Each row is a point. Each copy is the shape, with its points in the same order, stretched, turned, moved and blurred by noise. Is it also mirrored, or only turned?

Shape (8 x 3):
[[ -4  29  12]
 [ 60  -2 -42]
 [-15  26 -54]
 [ 58 -41   0]
 [-13 -22   8]
 [-29  24  -7]
 [ -9 -21  -1]
 [-27  73  30]]
Copy 1 (8 x 3):
[[ 15 -22  -5]
 [-23  27  56]
 [ 69  32   0]
 [-72  22  30]
 [ -7   1 -39]
 [ 49  -8 -30]
 [ -3   4 -37]
 [ 48 -56  -7]]
Copy 1 is: mirrored
Copy 2 (8 x 3):
[[ 15  12  -4]
 [ -7 -17 -62]
 [-45  -8  -7]
 [ 33 -46 -46]
 [ 25 -35  11]
 [ -5  -4   6]
 [ 18 -41   3]
 [ 13  43   6]]
Copy 2 is: only turned
Copy 3 (8 x 3):
[[-44  -7 -28]
 [ 13  66 -37]
 [-44  61 -23]
 [ 50  18  -8]
 [  1  -8  17]
 [-49   8 -10]
 [  3   2  12]
 [-98 -27 -49]]
Copy 3 is: mirrored

Shape (8 x 4):
[[ 54  -6 -49 -10]
 [ -7 -44  48  36]
 [ 28 -35   2 -26]
 [  8   4  63  36]
 [-21  28   0  26]
 [-23  30 -39 -16]
 [ 27 -24 -28  21]
 [ 66   2   5 -40]]
Copy 1 (8 x 4):
[[ 41  52 -24  50]
 [ 11 -29 -54 -75]
 [ 50  26 -16 -26]
 [ 14 -62 -28 -47]
 [-25   0  -6  13]
 [-13  52  25  42]
 [ 14  35 -49  16]
 [ 82   3   8  13]]
Copy 1 is: only turned
Copy 2 (8 x 4):
[[ 39 -47  -1 -27]
 [-49 -14 -31  25]
 [ -7 -30  -4  34]
 [-26  25 -55  26]
 [  4  37   5 -12]
 [ 14  24  48 -12]
 [  5 -42  -8 -30]
 [ 40 -26 -28  40]]
Copy 2 is: only turned

Shape (11 x 6):
[[ 26 -30 -27  22 -11 -41]
 [-28 -22  -4 -62 -11  10]
 [  3  -2  42  52   8 -12]
 [ 25  16  30 -48 -33  33]
 [-45  11   0  17  -9  41]
 [  9 -12 -12 -10  18  28]
 [-32  28  45  46 -40  21]
 [ 15  14  -5  55  68  41]
 [ -2 -17  25  14 -24  15]
 [-21   4 -63 -31 -12 -26]
 [  8  -3  36  18 -23 -39]]
Copy 1 (11 x 6):
[[  15   36  -31   29   30   52]
 [  55    2    0    9  -38  -34]
 [ -12   10   29   21   66    7]
 [  48  -36   45   48  -19    7]
 [ -28  -38   13  -18   -5  -25]
 [ -20   -6    9   36  -38  -10]
 [  -3  -43   40  -20   58   -1]
 [-104    9   38   33  -18   -9]
 [  15  -23   10   26   32   -5]
 [  32   26  -33  -21  -36   32]
 [  42   24   13   14   65   33]]
Copy 1 is: mirrored
Copy 2 (11 x 6):
[[ -8 -26  14  43 -27  -2]
 [ -1  24  17  -9  49  57]
 [-10 -38 -62 -45 -23 -23]
 [ 45  31  33 -69  50  -3]
 [-48 -40  -9 -33  28 -20]
 [-28  28  25 -32  -7  -4]
 [  3 -82 -48 -61  35 -39]
 [-72  22 -18 -52 -59 -75]
 [ -3 -34  -4 -48  10   9]
 [-18  -5  35  85  32  -3]
 [ 35 -38 -42 -15   5   2]]
Copy 2 is: mirrored
